Every row gives one point. Each copy is the shape, with its points in the same order, stretched, turned, moved and blurred by noise. Is it also mirrored, or only turned?

Shape (7 x 3):
[[ 41 -21  13]
 [ 29  18  11]
 [-25 -13 -73]
 [ 29  14  48]
 [-11  24  11]
 [ 23 -29 -32]
 [-14 -20 -16]]
Copy 1:
[[ 42  50   5]
 [ 50   3   7]
 [-62  15 -95]
 [ 68  -3  51]
 [  6 -37   9]
 [ -1  58 -50]
 [-31  13 -26]]
Copy 1 is: mirrored
Copy 2, 7 rows:
[[-18 -38   8]
 [-15  -9 -27]
 [-62  43   4]
 [ 12 -23 -28]
 [ -4  26 -26]
 [-49  -8   6]
 [-23  18   4]]
Copy 2 is: only turned

Shape (10 x 4):
[[ 49 -27  19   3]
 [ 55 -47  -3  14]
 [-28  73   9  -3]
 [-29   3 -26 -56]
 [ 32  -4  35 -14]
 [  2  70   6 -45]
 [ 45 -55 -67  15]
 [  0 -14  -6  31]
 [ -4  20 -23  -9]
 [-22  38  45  13]]
Copy 1:
[[ 29 -33  39  23]
 [ 31 -26  44  49]
 [-35   1 -31 -68]
 [ 44  21 -65  -3]
 [ 33 -35  29   3]
 [-13 -19 -51 -49]
 [ 20   6   1  71]
 [  4   4  20   5]
 [ -1   5 -31 -10]
 [ -7  -8  20 -54]]
Copy 1 is: mirrored
Copy 2 (10 x 4):
[[  6  11  31 -56]
 [ -6 -13  32 -76]
 [ 19  -5  35  64]
 [ 45 -17 -18  -5]
 [ 24  32  55 -33]
 [ 60  -5  64  20]
 [-53 -77 -13 -78]
 [-35 -12 -13  -5]
 [  7 -29   9  -1]
 [ 16  38  20  49]]
Copy 2 is: only turned
Copy 3, 10 rows:
[[ 13  59 -15 -16]
 [ 14  90  19   1]
 [  5 -44 -17 -49]
 [ 71 -46  11  36]
 [ 18  24 -47  -6]
 [ 55 -51 -51 -48]
 [ 34  95  88  -8]
 [ -9  29  52 -13]
 [ 37   1  21 -16]
 [-28 -19 -29 -22]]
Copy 3 is: mirrored

Shape:
[[-32  61  -1 -43 -57 -10]
 [ -1  40  10  39  -3  20]
 [ 24  -5  41 -30 -26  12]
 [ 16 -29 -41  48 -53 -11]
 [ 25  13  10   8  35  26]
 [ 12 -16 -48   2 -29 -22]
 [  2 -31  39 -17  25  18]
 [-17  75 -27 -48 -43  60]
 [-25 -30  46 -18  34  87]
 [  6  18  -5 -38  27  45]]
Copy 1, 10 rows:
[[ 28 -43  38 -83 -16  20]
 [ 39 -13  37  28  13  -6]
 [ 26 -35 -26  -6   1  -1]
 [ 45  83  -4  29  72  -6]
 [ 25 -19   0  31 -15   0]
 [ 26  54  -8  -2  34  18]
 [-16 -21 -25  18   1 -15]
 [ 81 -37  38 -77 -75 -17]
 [  6 -30 -10  18 -32 -76]
 [ 30 -33   2 -17 -61  -9]]
Copy 1 is: only turned
Copy 2, 10 rows:
[[ 55   7 -15 -44  84 -10]
 [ 21  16 -13  16  14  28]
 [ 11  58   2 -37   5   8]
 [-53 -55  35  19  18  39]
 [-10  13 -11  13 -31   9]
 [-52 -60  32   9  13   1]
 [ -3  38  18 -13 -68   5]
 [ 30 -20 -70 -52  78   6]
 [ 23  55 -15 -50 -95  34]
 [ -3   6 -26 -26 -25  -8]]
Copy 2 is: only turned
Copy 3 (10 x 6):
[[-46  66 -15 -51 -12  -6]
 [-31  20  24  10   4  -9]
 [-19   3  -2 -30 -52 -18]
 [-35 -25  46 -49  11  -4]
 [-14   0  14  14 -20  13]
 [-25 -11  18 -55  10  20]
 [-28 -25 -20   1 -39  -1]
 [-77  76  18 -41 -48  16]
 [-77 -16 -18  20 -72  -5]
 [-40  16  -1  -9 -45  28]]
Copy 3 is: mirrored
